Rows are points. Any point is a mix of the corners, with weights that add up to 1. It lies inside the corners' shape when no weight is negative. Say inside or outside, and name the corners with a negative weight.

Corners:
(1): [.11, .72]
(2): [-.06, -.15]
(3): [.45, -.63]
Points:
[.25, -.14] => inside
[.11, .63] => inside
[.02, .78] => outside (3)
[.13, -.76] => outside (1)
[.43, -.23] => outside (2)
[.19, .03] => inside

Corners:
(1): [-.45, .42, .21, .24, .06, -.08, -.15, .03, -.13]
(2): [-.12, -.53, -.04, -.94, -.23, -.04, -.49, .33, .04]
(3): [.15, -.70, -.20, -.31, -.32, -.55, -.30, .41, .05]
(4): [.01, .41, .16, .49, .51, .28, .34, .24, -.11]
(5): [.48, .18, .15, .53, .03, -.15, .41, -.34, .61]
(6): [.18, .19, .13, -.01, -.30, .08, -.10, .24, -.24]
(7): [.27, -.03, -.34, -.43, -.36, -.41, .78, -.39, -.10]
(8): [-.30, .13, -.07, .54, -.01, .43, .31, -.03, .05]
(9): [-.06, -.05, .05, .27, .23, .20, -.13, -.21, -.18]
(10): [-.25, .04, .57, .05, -.04, .16, .45, -.42, -.23]
Points:
[.06, -.11, .05, .09, -.07, .05, .16, -.02, -.01] => outside (1)
[.12, -.11, .03, -.17, -.05, -.18, .15, -.15, .05] => outside (6, 8)
[-.27, .37, .31, .64, .10, .04, .05, .21, .02] => outside (2, 7, 9)
[.04, -.07, -.13, -.10, -.18, -.10, .30, -.09, -.03] => inside
[.05, .19, .21, .36, .10, -.02, .52, -.15, .11] => outside (2, 6, 9)
[-.05, .13, .17, .04, .03, -.12, .04, -.01, -.08] => outside (8)

Corners:
(1): [-.15, .04, .52, .14, .53, .17, -.56, .04, -.12, .46, .17, .36, -.26, .09, .67, -.08, -.31, -.08]
(2): [-.01, -.55, .01, -.04, -.41, .28, .12, .41, .21, -.08, -.16, -.46, -.03, -.12, -.22, -.11, -.06, .06]
(3): [-.02, .05, -.38, -.32, .23, -.30, .01, .12, -.61, -.31, -.06, .03, .41, .24, .17, -.03, -.32, -.64]
(4): [.32, .03, .14, -.24, -.41, .17, .15, .35, .11, .19, -.11, -.23, .23, -.05, -.57, .27, .38, .34]
(5): [.21, .32, -.21, -.12, .07, -.18, -.05, .03, -.15, -.35, .31, .54, -.05, .42, .18, .28, -.14, -.60]
(6): [-.25, .00, .01, -.29, -.27, .57, .51, -.25, .23, -.05, -.15, -.43, .01, -.18, -.46, .03, .14, -.18]
(7): [-.24, -.06, -.06, -.07, -.86, -.06, .20, -.03, -.01, .28, .15, -.23, -.15, -.30, -.29, .00, -.14, -.11]
(8): [-.20, .05, .31, -.15, -.19, -.09, .22, .38, .10, -.37, -.31, -.07, -.12, -.20, -.50, -.11, .04, .11]
(9): [-.13, .13, -.28, .22, .29, -.40, -.25, -.28, -.21, -.68, .05, .24, .24, .64, .18, .10, .20, -.31]
(10): [-.21, -.15, .18, -.26, .75, -.07, -.59, .07, .26, .58, .01, .30, -.38, -.04, .22, -.08, -.35, .21]
(11): [-.19, -.06, .10, .29, .43, -.25, -.04, .18, .26, .41, .21, .44, -.08, -.17, .94, -.04, -.46, .17]
(12): [-.52, .26, -.06, .12, .90, -.04, -.47, .49, -.16, .34, .33, .32, -.14, -.18, .31, .05, -.35, .05]
(13): [.20, .07, -.14, .35, -.28, .25, .33, .11, .08, .01, -.33, -.15, .11, -.14, -.61, .08, -.37, .20]
(14): [.06, .34, -.10, .11, .39, -.60, -.10, .06, -.04, -.28, .23, -.26, .04, .41, .14, .14, .02, -.63]
(15): [-.14, .01, .00, -.26, -.22, .00, .13, -.24, -.14, -.32, .16, -.47, -.11, .09, -.33, .19, -.36, .29]
(16): [-.13, -.27, .13, -.07, -.52, -.06, .02, .03, .28, -.39, -.05, -.40, .25, -.58, -.46, .06, -.03, .07]
(17): [.30, .09, -.25, .25, .53, -.35, .30, -.19, -.32, -.37, .43, .02, .32, .51, -.09, -.27, -.04, -.41]
(18): [-.47, -.19, .66, .02, .64, .01, -.25, .37, .13, .64, .24, .40, -.24, .04, .19, .45, -.57, -.09]
(19): [.38, -.10, -.45, .11, .42, -.46, -.06, -.27, -.51, -.36, .21, .27, -.04, .14, .25, .50, .28, -.58]
Points:
[-.06, .06, .17, -.06, .10, .16, -.04, .19, .15, .01, .04, -.12, -.06, .05, -.36, .13, .01, .06] => outside (3, 7, 11, 19)
[-.09, -.06, .03, .04, .09, -.06, -.06, .14, -.05, .07, .08, .13, .00, -.05, .03, .06, -.27, .01] => outside (6, 14)
[.02, .01, .00, .02, .13, -.13, .06, .07, -.06, -.12, .10, -.01, .09, .09, -.09, .00, -.07, -.12] => inside
[-.09, -.07, -.16, -.12, -.08, -.06, -.04, .00, -.04, -.14, .04, -.18, .05, .09, -.19, .20, -.09, -.13] => outside (1, 8, 11, 17)
[.02, .04, .02, -.09, .03, -.04, .00, .10, -.02, -.03, .08, .04, .01, .07, -.09, .17, -.05, -.07] => inside
[-.18, -.09, -.05, -.03, .00, -.07, .10, -.01, .02, -.15, .01, -.23, .03, -.06, -.18, .05, -.16, -.01] => outside (1, 4, 5)
